Each row is a point. Examples show where two turns around zero, p and q, send a point. Where does a point land after both, in the order given? Backwards means that the second turn is done in reverse. Each puzzle has new turns, and all numbers are rounded.
In the rows, 128 means zero.

Turn p:
[147 106 149] => [149 125 157]
[163 124 121] => [163 134 124]
[141 142 156] => [131 156 147]
[ 61 140  86] => [69 97 84]
Turn q:
[ 95 107 122] => [113  92 125]
[137 171 116] => [113 167 109]
[185  89 129] => [197 128 136]
[ 95 145 145] => [ 89 126 141]
Where do these land?
q, then p: [ 69 138  94] => [ 95  71 108]
q, then p: [157 105 140] => [159 146 144]
p, then q backwards: [129 148 143] => [135 151 136]
q, then p: [158 173 122] => [115 167  93]
p, then q: [127  77 141] => [155 108 168]

Turn p:
[108 128 152  94] => [122 130 162  98]
[ 97 163 110 103] => [105 175 144 119]
[156 154 114  91] => [163 167 130 113]
[ 93 153 114 104] => [100 166 144 114]
[159 103 144 187] => [144  76 106 171]
[121 119 156 148] => [121  99 143 141]
[161  76 105 170] => [139  84  66 141]
Turn q:
[126 138 164 157] => [129 144 159 160]
[126 141 108  98] => [126 126 121  90]
[101 105  61 115] => [ 98 124  62 102]
[153 150 111 126] => [156 144 122 110]
[114 141 211 148] => [117 131 204 170]
[134  83  93 105] => [126  88  82 117]
[142 139 148 148] => [145 140 146 147]
Where do these land?
p, then q: [165  81  80 110] => [150 117  75  76]
p, then q: [148 115 125  96] => [150 110 130 100]
p, then q: [120 166 149 160] => [125 152 146 174]
p, then q: [ 82 146 164 156] => [ 87 129 156 174]
p, then q: [ 93 160 112 108] => [106 158 162 109]
q, then p: [161 102 137 138] => [147 104  99 141]

Turn p:
[107 121 110 122 101 118] => [127 137 130 117  96 107]
[ 99 141 144 143  95 132] => [113 162 137 137  98 140]
[225 129 122 156 134 114] => [180 149  81 127 199 122]
[104 121 120 139 148 120] => [108 108 112 129 114 132]
[135 148 121 114 146 111] => [118 120 127 100 147 129]
[101 124 135 108 135 189] => [140 101 175 148 104 158]
[126 112 143 113 138 113] => [111 118 135 137 140 109]
Turn q:
[128  94 148 135 103 129] => [113 137 122 149 128 166]
[ 98 122 141 112 160 132] => [ 95 121 140 109 154 118]
[116 103 109 143  73 125] => [133 154 101 122 100 174]
[127 175 133 130 145 144] => [148 143 145 122 144  88]
[125 172 134 101 110 114] => [142 146 170 115 104 114]
[153 152 115 108 140 141] => [161 109 146 122 134 113]
[148  78 117 167 164 111] => [104  87  73 157 132 125]
Where do these land?
p, then q: [156 157 178 111 107 132] => [123 140 154 142 158  74]
q, then p: [ 94 112 142 145 164 144] => [ 95  87 121 107 115 135]
q, then p: [135 146 165  93 105 145] => [113 145 145 158 161 161]
q, then p: [172 133 120 109 139 126] => [142 133 112 163 146 105]
q, then p: [110 108 116 166 144 149] => [134  93 111  93 115 133]
p, then q: [121 112  99 164 149 150] => [156 118  92 126 128 162]
q, then p: [129 154 112 136 142 128] => [123 134 120 111 144 105]
q, then p: [101 118 114  99  89  97] => [140 152 183 131 103 130]
p, then q: [133 112 106 128 113  81] => [121 113 134 104  81 119]
